Each row is a point. To make a cloud, some directions were put in groups of two or more. Within a group, all points are equally far from the middle, so they leave a hole (a ring in 2 directions, a hollow ball in 3). The other directions are filled evenly. Then the cloud was stretched, turned, moved and blurred a little. Count the holes, and give their numbers of directions, smallest first.

Cloud (13 x 2):
[[-1.74  1.04]
 [ 2.68 -1.19]
 [ 1.36 -2.25]
 [-0.02  2.83]
 [-0.54  2.56]
 [-1.54  1.44]
 [-1.99  0.13]
 [ 0.13 -2.54]
 [ 0.60  3.06]
 [ 3.14  1.99]
 [ 1.64  3.07]
 [-0.38 -2.51]
 [ 3.15 -0.34]]
Holes: 1 (2)

Cloud (31 x 4):
[[-3.84 -0.44 -1.81  0.57]
 [-2.59  2.51 -2.31  1.33]
 [ 1.53  0.38 -1.18  4.51]
 [-2.83  2.48  0.44  1.20]
 [-0.66 -2.90 -1.36 -1.24]
 [-2.12 -1.44 -0.94 -1.94]
 [ 1.45  1.42  0.58 -1.17]
 [ 0.10 -2.85 -1.74 -1.09]
 [ 2.12 -1.70  1.38  1.00]
 [-1.85 -1.53 -0.47  3.97]
 [ 1.36  2.53 -2.13 -0.22]
 [ 2.91 -0.68 -1.10  2.97]
 [-1.84 -1.37 -1.98  3.78]
 [ 1.62 -2.80  0.65  0.89]
 [ 0.01 -0.50  2.91  0.77]
 [-3.28 -2.22 -1.07  0.32]
 [ 1.56 -1.34  2.06  0.78]
 [ 2.10  0.38 -1.15  4.12]
 [-1.64 -1.88 -1.16 -1.91]
 [-0.17 -2.87 -1.62 -1.19]
 [ 0.66  0.81  1.95 -0.81]
 [ 2.67 -1.91 -1.52  2.07]
 [-3.44  0.95 -2.52  1.14]
 [-1.61  3.17 -0.10  2.53]
 [ 2.25  2.66 -0.82  1.40]
 [-3.24  2.23 -1.24  0.95]
 [-2.53  2.01  1.50  0.95]
 [ 1.59  3.15 -1.28  1.66]
 [-2.82  0.46 -3.38  1.73]
 [-2.67 -2.48 -0.49  2.31]
 [-2.03  2.12  1.53  2.31]]
Holes: 2 (2, 2)
